Every row gives one point. Each copy is the shape, with its points in the same order, turned, moved and blurred by noise. Say if it was mirrored as well.
In the rows, 128 means zero.

Shape, 7 rows:
[[110 151]
 [114 148]
 [180 100]
 [123 104]
 [223 137]
 [117 163]
 [132 123]]
Copy 1 (7 x 2):
[[143 167]
 [140 162]
 [ 86 103]
 [141 116]
 [ 44 130]
 [140 175]
 [133 130]]
Copy 1 is: mirrored
Copy 2 (7 x 2):
[[157 133]
 [155 134]
 [ 68 128]
 [116  98]
 [ 54 184]
 [156 151]
 [117 116]]
Copy 2 is: mirrored
Copy 3:
[[153 106]
 [145 113]
 [132 190]
 [116 130]
 [183 214]
 [166 102]
 [129 135]]
Copy 3 is: mirrored

Shape (7 x 2):
[[135  97]
 [173  92]
 [ 99 141]
 [136  81]
 [105 179]
 [110 189]
 [106 126]]
Copy 1:
[[123 101]
 [167 104]
 [ 82 133]
 [133  87]
 [ 75 173]
 [ 76 182]
 [ 93 121]]
Copy 1 is: only turned
Copy 2 (7 x 2):
[[129 168]
 [167 174]
 [103 115]
 [128 179]
 [113  78]
 [120  69]
 [107 131]]
Copy 2 is: mirrored
Copy 3 (7 x 2):
[[109 134]
 [104 171]
 [152  96]
 [ 95 135]
 [191 100]
 [200 105]
 [138 101]]
Copy 3 is: mirrored

Shape:
[[173 160 147]
 [156 163 112]
 [120 128 166]
 [100 102 130]
 [157 201 132]
 [ 77 100 141]]
Copy 1:
[[169 107  85]
 [159 145  80]
 [125  99 126]
 [117 140 154]
 [148 120  46]
 [ 90 134 159]]
Copy 1 is: mirrored
Copy 2:
[[185 179 147]
 [170 179 113]
 [134 147 173]
 [114 121 126]
 [170 222 128]
 [ 89 123 149]]
Copy 2 is: only turned

Shape, 6 rows:
[[152 118 139]
 [114 102 150]
 [191 100  96]
 [ 90 186 206]
 [122 136 132]
 [100 141 138]]
Copy 1, 6 rows:
[[161 140 129]
 [150 109 104]
 [165 144 189]
 [136 171  23]
 [128 140 113]
 [114 135  93]]
Copy 1 is: mirrored
Copy 2 (6 x 3):
[[136 129 104]
 [107  90 102]
 [149 161  66]
 [120  72 205]
 [110 120 125]
 [ 92 115 143]]
Copy 2 is: only turned
Copy 3:
[[108 137  96]
 [ 99 127 139]
 [118  98  50]
 [121 227 163]
 [136 143 114]
 [141 149 144]]
Copy 3 is: mirrored

Shape, 8 rows:
[[177 139 129 122]
 [111 144 148 142]
 [ 92 129 100 160]
 [134  81 211 116]
 [134  36  94 123]
 [141 152 167 141]
 [159 172 164  71]
 [109 114 160 121]]
Copy 1, 8 rows:
[[104 166  98 137]
 [155 143 128 104]
 [174 103  97 112]
 [127 148 204 161]
 [116  66 109 193]
 [145 174 135 114]
 [ 73 177 141  86]
 [138 126 157 120]]
Copy 1 is: mirrored
Copy 2:
[[173 140 138 134]
 [114 148  97 133]
 [ 77 122 130 147]
 [175  99  35 141]
 [139  35 133 157]
 [147 163  89 139]
 [182 164 101  73]
 [130 117  80 127]]
Copy 2 is: mirrored
Copy 3:
[[166 133 120 110]
 [119 150 153 143]
 [ 94 159 109 163]
 [150  74 193 162]
 [125  59  76 172]
 [148 150 167 132]
 [149 124 172  64]
 [115 109 161 148]]
Copy 3 is: only turned

Shape (8 x 4):
[[150 144 115 125]
 [169 142 120 135]
 [140 160 140  98]
 [136 121 105 103]
 [152 107 129 174]
 [140  76 100 115]
 [111 133 119 117]
 [196 115 211 200]]
Copy 1:
[[139 143 135 122]
 [148 143 136 140]
 [111 174 130 116]
 [130 125 148  99]
 [129  96 135 165]
 [127  86 168 102]
 [112 128 115 106]
 [103 133 149 249]]
Copy 1 is: only turned
Copy 2:
[[133 121  79 124]
 [127 108  73 142]
 [111 128  91  92]
 [140 103 113 104]
 [122 105 105 181]
 [148  69 131 122]
 [138 129 120 115]
 [ 45 102  81 214]]
Copy 2 is: mirrored
Copy 3 (8 x 4):
[[131 136 130 125]
 [145 129 117 129]
 [139 138 167 142]
 [ 99 129 134 137]
 [140  82 104 100]
 [ 79  97 110 140]
 [106 128 156 115]
 [221  36 114 117]]
Copy 3 is: mirrored
Copy 4 (8 x 4):
[[142 169 122 134]
 [152 186 115 141]
 [126 183 150 115]
 [138 154 103 105]
 [180 150 120 157]
 [172 124  94  97]
 [115 137 123 126]
 [244 186 169 180]]
Copy 4 is: only turned

Shape, 12 rows:
[[100 151 127 113 144 157]
 [ 74 163 102  92  82 153]
 [106 160 107 148 147 165]
 [ 57 118  36 111  91 170]
 [132 147 116 141 151 191]
 [133 127  98 150 100 104]
 [168  38 137 157  68  96]
 [125  95 145 103 138  97]
 [123 133 100  74 125 108]
 [130  84 152 141 167 187]
 [163 123 135 132  90  82]
 [108 152 143 166 156 144]]
Copy 1 (12 x 6):
[[102 158  85 132 143  98]
 [128 164 121 127 189  54]
 [119 170  81 148 134 117]
 [135 140  85 186 227  79]
 [ 98 180  89 143 141 140]
 [171 119 135 139 146 116]
 [143  75 217 150 141 171]
 [119  78 123 100 133 130]
 [141 105  95  85 180 104]
 [ 58 142 104 152 123 168]
 [169 112 163 107 124 120]
 [127 149  90 140  91 118]]
Copy 1 is: mirrored
Copy 2:
[[103 143  92 112 117 119]
 [ 82  88  78 100  92  89]
 [107 140  82 146 109 139]
 [124  46  34 105  96 128]
 [130 160  90 133  91 152]
 [124  81 138 155 128 124]
 [212  69 193 143 128  95]
 [141 119 149  97 165 106]
 [100  91 129  79 142 131]
 [188 177 103 119 118 132]
 [124  91 188 139 132 108]
 [118 162 102 162 133 118]]
Copy 2 is: mirrored
Copy 3 (12 x 6):
[[ 92 127 136 138  74 117]
 [ 49 106  93 101  74 148]
 [ 74 120 130 180  85 135]
 [ 57  49  70 133  87 189]
 [ 88 132 157 182  87 161]
 [ 88 125  94 149 159 128]
 [128 103 135 105 234 140]
 [145 107 124 112 124 105]
 [124 118  88 107  92 125]
 [135 104 196 180 112 151]
 [106 151 107 115 172  95]
 [ 78 123 140 183 107  92]]
Copy 3 is: mirrored

Shape, 9 rows:
[[165 139 110 128 114 172]
 [101  69 135 114 159 106]
 [175 126 104 130  99 121]
 [139 170 171 151  76  74]
 [138 214  73  73  52 111]
 [104  99 112 165 171 110]
 [ 89 149 171 132  91  86]
 [111  81 137 166 142 141]
 [164 134 130 130 162 147]]
Copy 1 (9 x 6):
[[169 130 107  93  82 136]
 [ 79 106 148 163 127 128]
 [178 141 114 127  98 101]
 [178 178 192 118 164 107]
 [194 202  62  86 170  90]
 [121 131 135 179 121 173]
 [136 173 181 120 180 125]
 [120 124 159 145  86 168]
 [167  87 128 122 111 147]]
Copy 1 is: only turned
Copy 2 (9 x 6):
[[122 135 169  82 153 146]
 [142  74  97 162 129 161]
 [160 141 165  95 123 119]
 [117 134 172 170 100  46]
 [117 205 164 101  54 105]
 [128  85  80 126 155 112]
 [101 114 147 178  86  84]
 [120  55 122 126 161 136]
 [137 144 141 127 177 138]]
Copy 2 is: mirrored

Shape (14 x 8):
[[174  96 162 164 168 148 162 135]
 [142  82 194  79  87 173  91  98]
 [162 113 128 151 131  91 165 156]
 [ 82  77 132  67 180 101 135 127]
 [119 149 199 123 170 134  96 121]
 [170  94 111 161  96  92 114 112]
 [162 164 153 122 118  94  78 123]
 [ 89 128 163 155 104 157 159  90]
 [161  90 119 108 119 118 128 126]
 [137 121 113 162 127 128  87 128]
 [125 111 129 159 119 121 128 152]
 [118 135 120  78 158  94 150  94]
 [ 83 127 120 140 113 102 117 137]
 [137  96 106 138 150 157  87 168]]
Copy 1, 14 rows:
[[130 147 128 136 200 144 114 153]
 [ 57 110 181  96 125 169  51 114]
 [146 164 127 167 140 109 114 149]
 [ 77  99 143  98 115  63 127 184]
 [ 43 167 134 116 133 167 135 163]
 [119 144 124 175 128 106  95  80]
 [ 68 196 111 142  92 141  96 117]
 [114 114 171 123 119 175 161 115]
 [118 130 126 130 127 106  79 121]
 [ 88 131  91 171 124 139 114 109]
 [117 128 123 173 124 137 121 140]
 [106 148 128  80 100  84 140 140]
 [ 97 122 127 164  77 122 143 140]
 [ 88 100  73 159 136 136  88 155]]
Copy 1 is: only turned
Copy 2, 14 rows:
[[162 139 169 145  90  91 107 111]
 [100 137 109 113  95 150 122   7]
 [174  91 143 132 134 114 132 136]
 [ 88  73  65 146  81  75 138 111]
 [ 70 146 136  92 122  89 102 101]
 [163 101 136 170 175 131 134  86]
 [109 115 122 101 188 130  91  94]
 [124 184 116 121 119 117 185 100]
 [150  95 105 152 123 130 116  85]
 [108 128 135 167 160 142 117 115]
 [129 114 141 148 134 138 145 127]
 [131 110  49 121 128  77 123 117]
 [101 112 104 138 152 133 169 134]
 [ 99 110 133 179 108 158  96 124]]
Copy 2 is: mirrored
Copy 3 (14 x 8):
[[106 114 156 189  92 173 121 107]
 [202 110 127 118  77 151 160 177]
 [ 96 164 170 165 104 113 112 106]
 [135 105 214  86 126 145  75 160]
 [166 119 170 144 166 180 153 129]
 [146 133 145 164  85  70 110  89]
 [180 169 140 136 156 120 137  97]
 [103  86 147 123 116 117 186 141]
 [140 137 146 130  87 117  95 126]
 [149 114 130 167 143  97 107 113]
 [113 128 147 165 128  99 121 140]
 [120 131 180  67 129 137 109 108]
 [119 123 168 129 158  79 127 148]
 [145 111 128 176 141 128  69 151]]
Copy 3 is: mirrored

Shape, 11 rows:
[[ 50 117 100 142 126 101 170  81]
 [ 82 169 127 180 122 135 139 141]
 [154 161 174 169  99  64 159 160]
 [133 158 170 101 114 143 125 178]
 [101  88  72 158 116  99 106 180]
 [164 146  67 106 108 150  86 127]
 [146 165 156 108 132 159 155 158]
 [149 141 151  80  84 162  77 158]
 [ 99  80 133 114 163  91  92 132]
 [101  72  87 190  95 156 125 139]
 [120 148 112 188  98 154 124  87]]
Copy 1, 11 rows:
[[ 52 151 173 129 107 127  96  48]
 [ 92 192 140 177 135 147 124 109]
 [146 167 153 205  92  88  93 158]
 [138 159 131 138 122 129 164 180]
 [ 67 152  73 139  99 163  68 137]
 [151 158  58  83 139 124 105 106]
 [125 152 131 139 152 106 173 152]
 [178 154  92  93 105 151 163 162]
 [103 103 150 107 111 170  76 139]
 [ 79 130  69 169  95 173 116  84]
 [132 162 108 162 129 147 124  52]]
Copy 1 is: only turned
Copy 2:
[[ 72 154  62 140 111 132  97 131]
 [105 138 113 155 111  86 156 178]
 [184 121 137  92 103  78 117 190]
 [121  74 180  86 121 113 158 151]
 [154  81  71 164 161 131 142 158]
 [142 105 151 144 182 109 165  79]
 [120 115 180  94 111 120 159 144]
 [131  52 198 115 127 108 152 100]
 [108  89 132 141 162 159  77 153]
 [138 104  93 220 102 137 160 143]
 [131 155 135 202 111  78 135 121]]
Copy 2 is: mirrored
Copy 3:
[[151 191 149  80 127 190 135 127]
 [152 173 153 174 103 172 123 167]
 [168 173 165 186 124  89 202 160]
 [ 93 145 132 189 143  94 135 168]
 [149 103 180 103  73 117 116 158]
 [151  98  78 145 109 101  92 126]
 [104 141 100 187 152 126 155 174]
 [ 79 131 105 183 125  69 102 125]
 [114 105 188 113 147 133 126 105]
 [125 121 140 117  33 163 134 133]
 [160 162 107 168  75 168 131 109]]
Copy 3 is: mirrored

Shape:
[[ 86  90 156 129 179 114 121 176  78]
 [161 133 130  92  98 113 186 136 129]
 [ 98 166 123 122 174 193 103 124 127]
 [ 86  82 147 164  88 114 147 169  80]
 [108 152 139 137 207 194 108 120 146]
 [111  78 172 130 127 136 154 117  75]
 [141 136 110 157  96  92 163 120  79]
 [167 162  89  85 172 170 128 127 151]
 [148  98  65  94 138 109 141  93 137]
 [167 158  84  46 137 133 102  93 119]
 [ 89 163 145 119 173 184  75 126 179]
 [161 103 104 119 121 161 111 142 110]
 [129  92 196 177 127  96 128 151  92]]
Copy 1 (13 x 9):
[[ 61  81 118 172 152  96 117 191 108]
 [ 93 149 110  79 126 131 193 133 107]
 [130 166 136 178 188 105  99 124  96]
 [ 48  84  66 122 128 124 110 148 153]
 [147 151 154 202 200 116 120 136 109]
 [ 56  75  95 147 150 125 153 110 107]
 [102  95  98  60 138 142 124 133 110]
 [168 185 130 141 160 113 162 148  66]
 [169 109  97  98 132  74 173 130  84]
 [152 161 137 110 116  81 150 112  28]
 [144 180 165 204 157  92 105 123 131]
 [129 135  74 146 119 129 137 138  80]
 [ 62  61 126 148 111 164 130 150 144]]
Copy 1 is: mirrored
Copy 2, 13 rows:
[[122 114 186 143 169 141 118 135  60]
 [139  73 121  93 116 120 171 152 163]
 [167 164 118 172 135 181 129  89 131]
 [ 88  70 126 121 142 118 131 109  59]
 [172 154 145 186 162 179 129  81 143]
 [ 87  77 173 124 125 169 138 104  98]
 [ 99  85 136 134  84  80 155 122 125]
 [198 129 112 176 130 158 131 150 192]
 [ 96  98 116 169 135 130 127 180 186]
 [151 136 122 154  83 158 111 188 196]
 [175 174  98 154 163 184  92  90 145]
 [142  67 117 170 108 148  97 133 137]
 [106  71 177 100 147 107 101  79  95]]
Copy 2 is: mirrored

Shape:
[[113 140 132 166  72 151  86 104  63]
 [133  89  78 193 142  90 109  85 159]
 [ 76  90 159 187 126 130 114 141 142]
 [113  77 107 176 172 127 151 155  87]
 [169 132  77  76 157 114 102  64  77]
 [131 154  76  89 181  82 121  89 135]
 [117 119 131 172 141 133 170 106 123]
 [171 117 138 135 181 135  87 177 145]
 [104 166 165 159 166 143 116 139 174]
 [125 169 125 122 150  77 178 156  76]
 [137 154 111 102 111 184 118 168 135]
 [149 122 165  85  95 119 106  98 153]]
Copy 1, 12 rows:
[[ 41 113 113  79  76 150 123 171 111]
 [ 86 172 155 164 109 100 107 146 195]
 [ 99 142 145 124 120 178  50 176 151]
 [ 72 137 145 135 156 133  52  98 128]
 [ 78  59 153 136 121  75 181 110 136]
 [117  89 170 134 171  59 154 150 160]
 [ 99 139 177  84 122 131  81 123 157]
 [144 142 146 167 160 161 134 126  96]
 [142 146 180  98 167 173 113 184 139]
 [110 107 175  83 157  68  80 139  74]
 [144 115  90  75 151 153 144 134 114]
 [161  77 146 117  75 135 137 166 135]]
Copy 1 is: mirrored
Copy 2, 12 rows:
[[ 75 143 162 135 145  90  85 129 160]
 [156  56 142 178 115 182  97 127 157]
 [110  59 142  96 150 137 137  68 152]
 [ 75  55 106  90  91 156  82 105 143]
 [130 167  67 179 108 162  33 147 104]
 [137 147  52 176 105 198 112 115 125]
 [ 96  82 145 138 111 150 111  95 104]
 [165 121 123  55 110 187  85 122 144]
 [121 142 156  92 133 190 158  86 134]
 [ 76 145  84 134  42 153 115  81 135]
 [116 155 114  71 120 137 149 166 109]
 [188 149 110 134 141 114 118  95 101]]
Copy 2 is: mirrored
Copy 3:
[[152 117 190 141  88 100  83 165 127]
 [127 128 160  43 123 112 139  66 130]
 [137 136 185  90 140 190 126 143 142]
 [168  69 145 108 155 175 119  97 109]
 [119  85 105 109 159  28 104 127  85]
 [ 75 108  89 103 178  75 124  94 126]
 [145 146 132 120 133 159 124 100  97]
 [165 100  88  77 172 133 149 163 171]
 [127 175 107 108 164 164 113 150 176]
 [114  88 104 197 158 134 150 104 128]
 [125 101  72 109 102 137 103 188 137]
 [ 97 149 127 102 133  92 163 193 107]]
Copy 3 is: only turned
Copy 4:
[[139 145 162 150  46 150 151 153 119]
 [153 121 129  82 131  88 124 203 173]
 [133 168 171 106 109  69  89 142 113]
 [114 158 123  61 140 139 101 176  92]
 [152  97 102 121 154 182 222 145 147]
 [143 147  94 119 192 126 186 151 178]
 [134 142 113 137 136 115  95 176 120]
 [155 139 176  79 174 168  99  98 155]
 [152 186 178 141 164 104  95 127 152]
 [139 206  62 119 137 166 125 122 124]
 [ 82 131 157 151 132 166 114  89 156]
 [167  94 122 164 119 100 137  85 145]]
Copy 4 is: mirrored

Shape, 16 rows:
[[102 104  94 120 149 124 105 131  76 118 107]
 [136 133  94 141 124 101 100 130 178 119  86]
 [181 159 187 132 177 142 183 107 182 144 172]
 [103 199 106 136 121 109 102 124 167 124 116]
 [ 81 145 122 109 134 116 123 160 173 149 127]
 [102 124  91 136  88  86  55 138 130 103 157]
 [123 113 121 120  94 170  84 129  69 137 110]
 [141  88 159 127 165 201 105 174 115 120 131]
 [121 148  66 158 167 126 132 144 199 182 153]
 [105  83 127 148  86 154 131 135 106 133 103]
 [158 122 115  99 148 199 169 148 148 117 156]
 [160 174 157 157 157 176 152 117 171 140 140]
 [114 111 113 106 102 141  95 135 111 110  99]
 [121 111 160 137 159 205 153  92 143 119 123]
 [200 158 195 124 158 171 174 100 163 175 128]
 [122 181 111 174 111  85 135 150 143 120 106]]
Copy 1 (16 x 11):
[[118 115  74 131 164 112 109 133  86 133 143]
 [134 107 131 100 146  64  67 132 159 157 127]
 [176 114 224  79 159 177 144 128 151 139  87]
 [ 84 134 153 115 156  96  86 133 184 147 135]
 [108 120 144 132 162  91 131 169 160 178 111]
 [103  74 112 131 169  69 112 134 162 138 203]
 [136 106  47 139 131 148 117 143 144 122 156]
 [197  99  94 143 192 159 122 190 131 121 110]
 [146 146 155  89 208  98 114 123 162 221 127]
 [160  91  70 164 131 119 128 113 146 147 116]
 [178 128 114  81 193 138 166 148 159 116  80]
 [168 134 176 100 168 171 106 126 179 137  92]
 [128  92  71 125 138 103 111 152 143 122 133]
 [155  85 119 116 173 182 116 127 142 132  55]
 [192 132 188  73 116 202 125 139 161 142  80]
 [122 149 161 148 138  76  88 102 163 140 141]]
Copy 1 is: only turned
Copy 2, 16 rows:
[[107 122 105  94 163 178 138 101 133 152 100]
 [128 159 125 107 113 117  75 117 179 135  96]
 [129 173 194 152 132  47 178 177 136 131 150]
 [107 193 117  93  99 119  88 145 123 126 121]
 [ 57 138 112  96 113 100 112 149 146 138 127]
 [140 112  80  67 137 137  75 131 127  94 116]
 [122 108 112 118 136 215 134 164 144 116 130]
 [105 113 167 109 177 162 166 155 194 102 153]
 [102 194  89 125 176  75  92 158 178 154 133]
 [ 95  97 109 161 131 170 134 117 164  96 129]
 [124 161 129 116 139 106 204 153 203 116 148]
 [123 198 170 148 136 101 155 178 155 117 155]
 [108 118 104  98 108 179 128 131 168 114 107]
 [ 92 165 161 156 157 142 183 167 166  86 105]
 [131 172 203 180 112 102 184 203 158 147 154]
 [114 179 107 123 101 109  91  93 115 122 161]]
Copy 2 is: mirrored
Copy 3:
[[127 111  88 124 119 166  94 132  99  92 137]
 [154 129 116  93  97 117 127 170 161 129 102]
 [146 146 178 215 155  67 138 114 168 161 149]
 [111 152 144 101  86 119 140 155 118 165 108]
 [ 97  94 161 101 105 106 122 143 133 137 133]
 [158 104  93  74  91  97 115 157  63 141 127]
 [133  90  83 169  83 160 122 180  81  97 149]
 [120  79 119 203 151 120  70 193 124 105 143]
 [108  94 111 107 135 108 139 123 181 207 122]
 [132  71  96 159 104 123 146 162 108  73 109]
 [127 101 143 180 183 125 150 174 142 126 171]
 [120 141 153 208 135 101 139 160 158 171 120]
 [142 105 116 126 101 143 123 180  99  92 134]
 [144  98 164 214 149 149 128 151 132 117 100]
 [144 140 167 249 112  96 146 145 191 148 157]
 [ 99 162 102 109  92  83 147 149 130 131  98]]
Copy 3 is: mirrored
Copy 4:
[[157 182 100 132 130 105  99 136 131 138  92]
 [125 114 102 165 113 128 124 116 183 163 145]
 [143  60 177 106 161 163 175 124 119  75 171]
 [ 81 136 146 144  99 144 120 140 181 143 150]
 [ 96 116 139 158 135  99 120 173 142 144 147]
 [113 173  84 133  58  88 118 134 143 146 175]
 [159 146  98 102  84 132  79 153  94 162  95]
 [190  87 111 121 125 123  60 164  97  94 122]
 [ 96 127  95 184 171 164 146 176 151 121 182]
 [159 121 100 161  83 123 124 149  85 147  86]
 [126  65  95 104 152 141 123 159 112  72 108]
 [131  71 161 129 131 195 130 145 129  85 148]
 [135 132  98 122  96 100  91 132 126 155  99]
 [141  79 139 142 135 160  99 109  83  85 101]
 [161  41 173  96 163 196 154 130 107 121 144]
 [127 138 143 161  80 143 162 158 189 141 129]]
Copy 4 is: only turned

Shape, 16 rows:
[[ 99 148 150 106 174 167 148 141 124 109 143]
 [120 118 123 143 101  87 176 166 138 168  48]
 [140 160 114 145 157 157 117 145 147  73 129]
 [130  87 144 163 133  96 141 148 180 151  67]
 [134  81 153 140  84 110 115 146  73 148  60]
 [110 122 170 127 109  73 117 102 131 156  37]
 [158 178 105  80 179 132 119 147 135  72 131]
 [138 134 120  65 137 170 112 160 160 114 130]
 [102 178 115  70 144 155 120 148 115 104 139]
 [120 161 152  89  95 139 117 167 154  81 136]
 [153 101 162 152  95  93 199 108 141 127  61]
 [134 184 104 105 131 196 116 114 158 114 129]
 [173 157 171 178 137  72 140 130 121 177 160]
 [203 115 145 158 131  47 160  94 100 200 164]
 [108 121 119  93 140 138 120 122 154  90 147]
 [ 92 157  79 111 125 140 118 137 144  83 151]]
Copy 1 (16 x 11):
[[ 71 174 121 122 144 138 170 137 131 139 112]
 [140 136  93  50 100  74 104 100  76 181 151]
 [ 93 152 139 157 131 112 190 111  75 121 130]
 [102  95 126  97 114  67  99 103  87 183 165]
 [173 142 127  85  83 118 100  75 141 145 186]
 [113 103 120  55  93 101 120  36 131 178 149]
 [ 86 150 103 129 155  96 216 108  99  78 114]
 [100 148 157  97 131  82 192 151 130 102 121]
 [ 99 180 124 103 125 120 197 120 127 102  83]
 [105 188 177  95 154  82 170  95 108 110 110]
 [124 117 121  48 144 129  96  82  64 167 188]
 [109 140 164 110 122 130 227 140  94 134 102]
 [167 110 103 138 203 114 121  76 114 187 113]
 [196  58  80 110 206 136  93  88 117 154 119]
 [ 80 136 155 111 133 117 152 122 111  95 105]
 [100 162 148 125 110 116 165 118  79  98  68]]
Copy 1 is: mirrored
Copy 2 (16 x 11):
[[101 121 122 131 110 174 175 122 116  80 115]
 [156 201 163 118 105 171  82 150 130 128 203]
 [108  94 183 136 137 172 135 123 106 120  99]
 [142 169 164  90  79 152 121 159  96 167 177]
 [132 126 164 102  95 119  88 140 121  85 245]
 [160 180 150  65 132 104 118 141 104 107 203]
 [112  98 150 147 177 183 140 166  83  90  94]
 [112  93 118  97 121 188 104 151 100  94  99]
 [122 110 129 130 155 177 130 141 132  50 102]
 [107 121 170  91 112 166 103 155 109  59  88]
 [127 199 167 141  85 126  96 123  68 122 191]
 [ 95 106 127 116 157 166 106  89 113 114  78]
 [ 58 171 163 148 120  80 125 187 143 147 154]
 [ 70 173 124 192 122  50  94 203 122 160 180]
 [139 104 134 122 107 151 127 152  94  95  91]
 [157  88 154 138 122 170 111 137 139  87  80]]
Copy 2 is: mirrored
Copy 3 (16 x 11):
[[138 135 115  80 137 136  65 148 107 115 115]
 [115 114  91 208 122  60 126 137 112 144 124]
 [ 84 124  87 111 117 152  68 136 160 128  90]
 [109 152  41 175 140  87 141 161 115 164 136]
 [167 136 113 211 166 129 150 140 151 150 142]
 [156 157  69 204 138  94 110 113 137 158 187]
 [ 79  99  92  91 129 145  62  98 148  73 122]
 [126 102 117  84 120 123 105 152 164  74 132]
 [138  92 134  88 114 136  63 123 150  95 144]
 [ 91 124 138  99 134 116  79 148 183 125 157]
 [106 189  92 182 151  72 145  98 112 155 122]
 [116 124 115 104  52 150  74 132 165  84 114]
 [ 65 148 121 171 120 173 121 130  62 166 160]
 [ 83 130 121 180 126 179 183  83  37 159 175]
 [118 101  90  66 120 135 106 127 164 138 138]
 [115  80 117  91  95 135  79 124 180 152 113]]
Copy 3 is: only turned
